Each row of a before or after table is a point. The points were changed in one or more steps. Then noise was added and the rows were shuffled. The steps act on how far a point lies along the listed directions, d1 being the first. Name the steps. A step turns or swaps two directions, mirrors them in a line or flattens them onto one, adds a multiple of one to another, or multiplies one. Angles are multiples of 10 degrees, from the lower direction toward the higher: turns from -170 to 170, lines from 10 to 170 but not 90. Use the fewest steps. Two steps may share a direction if one is a turn and the other turns, adds or multiplies; they go together, in the order done. Otherwise the lowest direction goes first.

Directions:
(1): [ 18 -40]
(2): [40 18]
Before (11 x 2):
[[ -4  18]
 [ 30   4]
 [-17  11]
 [ 25 -18]
 [  9  18]
 [ -5   8]
 [ -6 -33]
 [ -8 -17]
 [-15  15]
 [-23   5]
 [-15 -11]]
After (11 x 2):
[[ 63 -47]
 [-14  21]
 [ 23  45]
 [-16 -82]
 [-20 -42]
 [-36 -28]
 [-58  12]
 [-11  46]
 [-37  36]
 [ 74   8]
 [-43  28]]
Steps: multiply d1 by 2.5; multiply d2 by 2.5

Directions:
(1): [-35  28  58   3  12  16]
(2): [ 10   8  22   4 -70 -18]
Before (8 x 6):
[[-15  35  66  17 -25  -6]
 [ 12 -26 -54 -17  49  20]
 [  4   0  49   9 -58  10]
 [ 21 -23 -85 -10  43 -26]
 [  8 -11 -34   0  20   0]
 [-32  35  59  -2 -37   3]
 [ 15  14 -35   4  48  10]
 [ -4 -15 -32  -6  45  11]]
After, 8 rows:
[[  7  -7 -32   0  24  -1]
 [ 19 -23 -49  -7   6  -7]
 [ 27 -28 -66 -21  25  10]
 [ 37   6 -49   6   8  -6]
 [-18  11  67   8 -18  28]
 [  3 -15 -72  -6  71 -13]
 [-18  32  49  -4 -56  -5]
 [ -2  29  59  21 -45 -19]]
Steps: swap d1 and d2

Directions:
(1): [ 50   1   3  24  15  13  29 -20  23 -19 -71]
(2): [ -2  72   3  25   0  14   6  46 -22  41 -18]
(3): [-18   7  46 -18 -14  72 -13  14  -1 -47  -4]
(4): [ -7 -13 -18  -2  -2  -1  81  25 -43 -32  13]
Before (14 x 11):
[[ 14   4  11   4   1 -14 -28 -31   9 -13   1]
 [ -9   4  -4   3  -1   0  36  17 -29   7   8]
 [ 58 -26   8  15  30   2  37 -45  23 -46 -85]
 [-23 121   1  26  -4  19 -32  57 -42  71  -3]
 [ 29 -27   0 -15  -5  36  56 -15  24 -42 -18]
 [ -4 -35 -20 -11 -27 -14   5  -8 -16   4  24]
 [ -8 -39 -27 -13 -13 -16  23  -9 -29   6  49]
 [-12 -18  -7   9  10   0   0 -19  -9  -7  -8]
 [ 25  11  38  13  -1  94  52  16  -1 -52 -44]
 [-18  -2  -1   5  -5  -3  33   7  -9 -37  26]
 [ 11  21 -15  15  -3 -29  27   7 -12  -6 -11]
 [-24   0  30 -40 -20  82   8  52 -29 -48   8]
 [-19  22   5 -11   8  13  21  -1 -15 -31  27]
 [-19  11   5 -13   8 -42  24  21 -12   3  30]]
After, 14 rows:
[[  4   9 -15 -10  -1  11  19  39 -23   9  -5]
 [ 52 -20  15  10  26  18  48 -31  11 -60 -85]
 [ -7 -27 -17  -9 -30  -4  16   4 -24  -1  25]
 [-15  14  -7  16  -2 -11  34  15 -11 -19  21]
 [-15 104   9  22  -3   7 -91  19  -2  85  -6]
 [-10  32  -8  -1  14  -4  23  -1 -14 -10  23]
 [ 12  -8  11   0   2 -16 -16 -33   5 -25   6]
 [  2  31   3  12  -7  -9  12  14  -9 -10 -12]
 [ -9  20   2   7   0   5  24  24 -26  18   1]
 [-13 -15  -8   8  10   4   7 -14 -12  -9  -7]
 [ 44  20   5  35  13  43  55   6   4  -4 -59]
 [-15 -18 -18 -12 -15   0  32  11 -37   5  49]
 [-25  23  14 -10   4 -29  14  27 -12   5  29]
 [ 34 -13 -13  -4   0  23  73  -2  15 -26 -22]]
Steps: flatten d1 and d3 onto the line at 10 degrees; turn d2 and d4 by -30 degrees

Directions:
(1): [ 22 -37  -6  -1 -90  55  32 -15 -20 -21 -25   7 -11  14  22  22  -6  23]
(2): [  4   6   6  40 -25  -4 -24   7   3   5  -4 -39  45   7   7  69  28 -73]
(3): [-41  -5 -30   0  -4  55  -8  40 -37  -6   2  20  21 -32 -73  -8 -27 -28]
(4): [ 20  17   6  -4  47  31  33  20 -57  14  14  18   8 -53  52  42  24  16]
Before:
[[  -8   -6   -8  -44  -22  -10    4   -2   20  -41  -14   19  -48   24
   -10  -63  -26   50]
 [  37   19   37   22   17  -54    1  -36   25    7   11  -17   -4   14
    74   14   44   24]
 [ -21  -10   -1  -22  -53  -25  -20  -26   46  -15  -18   -3   13   26
   -24  -51    1   -7]
 [   7    0   18   -3   27   23   24    0  -22    5    0   15  -29  -31
    47    5   -3   57]
 [  12   -5   -8  -22  -13   25   28    7  -15  -14  -18   12   -6  -26
    11   11  -10   39]
 [  -1  -30  -21   -2  -47   48    1   -3  -14   14  -17   -7   -9    8
     4   16   -7   19]
 [  -9   54   25  -19  107 -121  -42  -23   67   23    6   -7  -24   22
    21  -40    8    0]
 [   9  -28   13   -1  -79    1   14  -23   13  -15  -27  -21  -21   40
    -4  -15   -1   19]
 [  -5  -14   26  -12   10  -39  -32   -9   51    2   18  -20  -13   14
    -8  -33   10   22]
 [   4   24   15    3   50  -89  -36  -14   42    6   27  -15  -11   35
   -13  -33   21  -16]
 [ -13  -24   -2   -6  -73   34   11  -11   -3  -10  -27    2   -6   28
   -22  -32  -45   19]]
After, 11 rows:
[[-15  -7  10  -6 -33 -26 -12 -24  38  -1 -18 -13 -14  47 -23 -59 -40  17]
 [  8  40  14  18  78 -53 -25  17 -11  17  38 -12  22 -12   4  27  42 -45]
 [  9  67  27  13 114 -65 -26  12  -6  36  12 -18  28 -31  65  68  49 -51]
 [ 12  17  17 -21   2 -71 -16 -19  54 -24  -8 -17 -31  42  33 -28   9  18]
 [ 21 -16  24  16 -32  18  19 -18  -1  -4 -16 -10 -19   2  61  33   6  37]
 [-10 -29 -19  -6 -43  20 -14 -14  17  11 -16 -12 -19  28 -16 -15 -17  21]
 [ 15  15  18  53 -22  -5 -17  -2  -8   3   7 -31  45  -3  30  68  46 -50]
 [-28  16   5 -18   8 -55 -34 -14  48   1  -1  -7  26   8 -22 -48  12 -24]
 [ 17 -13  -2 -16 -40   2  18 -13  16 -20 -24  -4 -11   4  14   7  -8  35]
 [ -2   3  31   5  35 -36 -36   6  33  14  26 -30  14  -7   8   9  30  -8]
 [-14 -10  13  10 -48 -35 -21 -13  38  -6 -16 -37  -4  45 -39 -24   0 -20]]
Steps: turn d1 and d4 by -50 degrees; turn d2 and d3 by 70 degrees

Directions:
(1): [-12 -23 -10  42  37  49 -48  -7 -40 -19  -1 -14  22  14 -15  16   1 -38
  39  18 -41  16  24  32  36 -10  -6  90  42 -11 -17  23]
(2): [-51 -10  25  11 -39  34  -1  18 -16  34  24   9 -22  74  29   3  19  -3
 -21  76  -6  12  31 -16 -52  62 -14  -4  -7 -20 -24  -7]
(3): [ 41  14   0  23   3  26 -12  27  30  70  13 -27  18  20 -22  21 -21   2
  58  18  21 -11 -50 -18 -20 -13  75   9   0  28 -45 -46]
(4): [-28  78  43  10  -9 -30 -31  18 -10  32  18 -11 -24  22 -16  -4   1 -67
  50 -37  -5 -48  -7   9  -7 -12 -39 -25  26 -38  43  -1]
(5): [ -9   3  65  -2 -13  22  13 -68 -21   5   4  10  22  10  46  33 -33  46
   1  14 -52 -23 -56  54  13 -14   8   6 -27  -8  43 -35]
(6): [ -1 -18 -13   2 -18 -19 -26  36  52  14   3 -19 -30   4  50 -46  48  10
  -2 -18 -72  -1  35  -9   1 -54  13  43 -35  -4  22 -57]
Before, 12 rows:
[[ -18  -16   11    4   -2   20   10  -15  -39  -17   -4    3    0    4
   -25    6  -21  -17   -6   39   14   14   23   -8   -7   45   -3  -21
    19   -7   -3   27]
 [ -18   -7   20   -1    1  -27    5  -11   -7  -50  -14   -2    3  -34
    24  -29    0    0  -36  -28  -19   -6   27    7   15   -1   -8   -9
    -6    1   50   -2]
 [   8   46   19  -66  -22  -70   61   12    8   15   -8   19  -21  -15
   -14  -24  -16  -18  -43   -4  101  -23  -31  -41  -45   46  -21 -121
   -19    9   -3   55]
 [  12   24   18   15  -23   19    9  -24   11   26   16   -5   19    9
     8   42  -17   27   12   31    4  -42  -52   12   -7   10   31  -13
    -3   -6  -10  -36]
 [  63   59   17  -37  -46  -49   11   32   59   53   -4    2  -32  -29
    21  -12    4   43   -2  -62    2  -46  -56  -22  -26  -71   43  -83
   -44   35   30  -81]
 [  -9    0  -11  -26  -29   14   41   -9   -5    3   17    3  -14   33
    -8   13  -21   13  -21   24   72   12    3  -23  -45   57   15  -46
     5   -6  -26   19]
 [ -37   56   68   -4  -70   -4    7    0   36   66   27  -21  -43   43
    73  -16   -4    9   13    1  -47  -64  -21    6  -28  -42   -4  -57
   -65  -39   66  -57]
 [   0   55   35  -15  -41  -23   -3   30   51   54   20  -23  -36   24
    36  -33   24   -8   22   -4   -9  -35  -17   -7  -32  -11   -9  -32
   -11  -19   32  -66]
 [ -29   33    2   38  -15  -17  -45   75    8   51   28  -20  -39   55
     3  -20   42  -63   36   14   -3  -27   26  -38  -40   13   -6   13
     2  -21  -12  -11]
 [  26   50   24  -19   -2  -14   26   -2   14   37  -13    4   -4   -7
    -7   31  -44   -3   20  -26   33  -47  -64    3  -10  -26   46  -50
    -9   -2   32  -33]
 [  -2   31    4   -9   -6  -29  -35   33   30    9   27  -21   -6    0
    20  -27   16  -35   42  -49  -49  -41  -15    5   -6  -63  -19   15
     9  -19   51  -30]
 [ -56    9   74  -15  -54   19   30  -39  -25  -12    6   42  -20   33
    47   -7    6    5  -35   48   -9   -6   21    3  -31   56  -45  -32
   -23  -43   34   15]]
After, 12 rows:
[[ -19    8   42  -13  -60   21   31  -17   34   44   13  -11  -21   29
    75   -4  -13   51  -21   28  -30  -32  -24    1  -25  -24   20  -48
   -76  -15   33  -45]
 [  11   23   18   14  -22   20   12  -27    9   24   13   -6   22    9
     6   47  -19   28   10   31    8  -40  -56   13  -10   13   33  -15
    -3   -5  -12  -33]
 [  72   37    2  -39  -46  -47   14   36   72   48   -9    1  -31  -35
    35  -21   15   63  -16  -57  -11  -32  -47  -26  -24  -79   56  -66
   -58   44   23  -93]
 [  14   28   10  -69  -19  -64   68    7    9    8  -10   23  -14  -20
   -13  -23  -17   -3  -54    5  105  -13  -31  -43  -44   52  -12 -115
   -24   18  -13   56]
 [  36   22    9  -21   -3  -10   32   -2   27   29  -19    5    1  -16
     6   25  -36   21    2  -17   24  -32  -57   -2   -7  -30   60  -36
   -23   10   21  -40]
 [ -17   -9   20   -1   -2  -30    2   -8   -2  -48  -16   -4   -1  -33
    30  -33    5   -1  -37  -30  -26   -7   30    5   15   -7   -7   -3
    -9    3   51   -8]
 [  13   12   13  -21  -34   -5   17   15   51   35   10  -15  -17   11
    39  -24   17   27   -5   19    0   -9  -17  -11  -30    0   11  -23
   -22    2    7  -59]
 [ -21   -8   14    5   -1   21   13  -18  -48  -16   -5    4    2    5
   -31   12  -27  -24   -3   39   22   10   18   -6   -9   52   -7  -28
    24   -9   -3   35]
 [ -14   -9  -21   31   -5    5  -21   54   -1   28   16   -9  -16   43
    -1   -7   28  -27    6   39   18    1   19  -42  -36   33   13   17
    -4    3  -43    5]
 [ -53    4   72  -18  -47   31   44  -55  -41  -21    2   51   -6   28
    32    9  -12   11  -41   61   17    1    9    6  -31   78  -45  -47
   -14  -37   19   35]
 [  14  -19  -24  -15   -2  -12  -19   25   43   -7   16  -17    4  -13
    37  -29   22    6   11  -29  -57  -12   -6   -2   -2  -63    8   36
   -10    3   28  -36]
 [ -14   15    0  -24  -25   14   42  -14  -16    4   18    6  -12   38
   -18   21  -30   -1  -12   20   85    4   -6  -20  -46   67    5  -59
    17  -10  -23   31]]
Steps: add -0.5 times d2 to d6; multiply d4 by 0
